Every row gives one point. The last column is the point's height on a tilted bowl or saddle (a function of degree 2), plus a little noise. Along how many of its main directions does it bend up, bend down or stay straight?

Points (17 x 4):
[[-0.6 -1.9  1.7 -2.1]
 [-1.3  6.6  0.2  0.0]
 [ 0.0  2.8 -2.2 -1.0]
 [ 0.5 -3.0  1.0 -2.5]
 [-5.1 -1.6 -0.8 -0.2]
 [-5.1 -8.1  3.5  3.9]
 [ 1.7 -2.6 -6.3 -2.2]
 [ 3.5 -2.2  6.7  1.5]
 [-2.1 -4.6 -7.0 -1.9]
 [ 9.8  8.3 -2.6 14.6]
 [ 2.0 -2.6  4.1 -0.9]
 [ 0.2 -2.5 -4.4 -2.7]
 [ 3.5 -2.2  4.4 -0.2]
 [ 1.2 -5.2  3.6 -1.1]
 [-0.4 -2.0  1.5 -2.2]
 [-0.3  6.1  3.7 -0.5]
 [-7.0 -4.7  0.4  2.9]]
Directions: 2 up, 0 down, 1 straight

Points (24 x 5):
[[ -1.3   0.5   4.0   0.3   0.1]
 [ -1.9   6.6   7.0  -1.1  -3.7]
 [  1.8  -7.4  -2.0  -0.5  -3.5]
 [ -3.1   6.4   4.1   3.2  -2.9]
 [ -1.0   3.6  -1.1   2.1  -0.8]
 [  2.9  -1.8  -7.9   6.0  -9.0]
 [ -4.4  -6.1  -2.3   0.4  -2.9]
 [  2.3  -5.2   8.8  -2.5  -4.9]
 [ -0.6  -5.9   9.8  -1.0  -5.0]
 [ -1.5  -0.2  -6.3   0.3  -3.3]
 [  3.2   1.8   0.7   2.7  -0.9]
 [ -0.1   0.3   7.6  -1.1  -1.7]
 [ -3.8   1.2   0.7  -6.5  -2.9]
 [  6.4  -2.4  -4.9   1.0  -4.6]
 [  2.4   0.4  -6.7   1.9  -4.1]
 [  0.8  -2.9   4.4  -1.6  -0.5]
 [ -0.3   2.5  -2.6  -0.7  -0.5]
 [ -6.7  -2.4   1.2   0.1  -1.2]
 [ -4.2  -1.1   0.5   3.7  -1.3]
 [  4.2  -3.7   4.9  -0.3  -2.4]
 [  0.7  -5.6   1.8   0.7  -1.2]
 [  4.9  -2.4  -0.1   1.1  -1.8]
 [ -5.8  -1.8  -4.7  -1.2  -3.5]
 [ -2.6  14.3   0.6  -4.8 -11.3]]
Directions: 0 up, 4 down, 0 straight

Points, 42 rows:
[[ -0.9  -5.2   5.2   4.2   0.4   2.5  -4.4]
 [ -7.2  -0.2  -0.9  -3.4   2.8  -2.2   0.3]
 [ -5.2  -8.0  -6.4   0.8   0.4  -0.3  -2.1]
 [ -2.0   3.5   0.2  -9.3  -4.8  -1.8   3.1]
 [ -7.3  -6.1   4.3   5.2   5.5   2.5  -2.0]
 [ -0.9  -1.4   0.8  -6.7   1.5  -1.3  -0.9]
 [ -1.7   3.6  -0.4   2.6  -1.8   7.0  -1.1]
 [  4.4  -1.7   6.2  -0.6   1.0   1.8  -2.1]
 [ -3.5  -5.0  -4.6  -2.1  -4.6   5.1  -6.3]
 [ -2.2   3.1  -4.8  -1.8   3.9   2.5  -1.4]
 [  3.1   4.8  -3.6  -2.1   3.6  -5.5  -6.6]
 [  3.7  -7.1   8.1  -1.1   6.5   1.6   1.7]
 [ -2.3  -8.8   2.8  -4.5   1.9   5.7  -1.2]
 [  0.1  -0.7  -0.8  -0.5  -2.2  -2.0  -3.9]
 [ -3.0   3.2  -4.3  -2.7   3.1  -5.7   0.1]
 [  0.6  -1.1   2.1   2.6   6.2   3.9   1.4]
 [  1.8  -1.1   1.7   4.6   2.7   0.5  -3.5]
 [ -0.6   2.5   2.1   6.0   7.3  -5.4  -4.7]
 [  3.5  -0.2   3.9  -0.1  -2.9  -1.3  -5.4]
 [  3.7  -4.7   1.6  -2.7   1.1   2.2  -3.5]
 [ -8.4  -7.0  -2.6   1.6  -5.4   0.8  -7.4]
 [  6.6   2.3   5.9  -0.7   1.6   4.2   1.5]
 [ -2.0  -1.9  -5.8   5.3  -0.4   3.7   0.0]
 [  0.3   5.7  -0.5   0.0  -0.6  -1.2  -2.6]
 [ -3.2  -1.2   2.5   1.0  -0.2  -3.0  -3.1]
 [  5.8   0.1   4.7   0.5   1.9  -2.8  -6.2]
 [ -0.7   4.2  -0.3   3.7   1.7   4.3  -0.6]
 [  1.8   7.1  -1.4  -6.2   4.7   6.2   5.6]
 [  1.6  -1.6  -3.4  -1.2   1.0   6.6  -0.3]
 [  0.8  -4.0   6.4   1.6  -7.2  -2.9  -7.9]
 [ -0.7  -4.1 -11.6  -3.3  -4.8  -5.5   4.5]
 [  5.2   3.7  -4.0   1.5  -2.0  -3.7  -5.5]
 [  1.8  -1.9   1.4   3.1   0.5  -4.8  -4.8]
 [  7.6   1.2   3.4  -2.6   1.8  -2.3  -6.4]
 [ -4.2  -8.3  -1.3  -1.3  -6.3   0.5  -8.7]
 [  1.4   7.0   1.4   8.1  -7.9   4.8  -3.8]
 [ -1.2  -4.2  -5.4  -0.3  -1.1  -0.9  -3.2]
 [ -3.1  -7.8  -4.2  -4.7   7.7  -3.0  -3.8]
 [ -0.9   6.3   0.3  -1.3  -8.1  -1.2  -1.7]
 [  1.1   2.4  -1.1   3.2  -0.2   6.7   0.3]
 [ -2.9  11.4  -1.7   7.9  -0.8   0.1  -0.1]
 [ -0.5   1.5   1.4   0.2  -3.2   5.3  -3.5]]
Directions: 2 up, 1 down, 3 straight
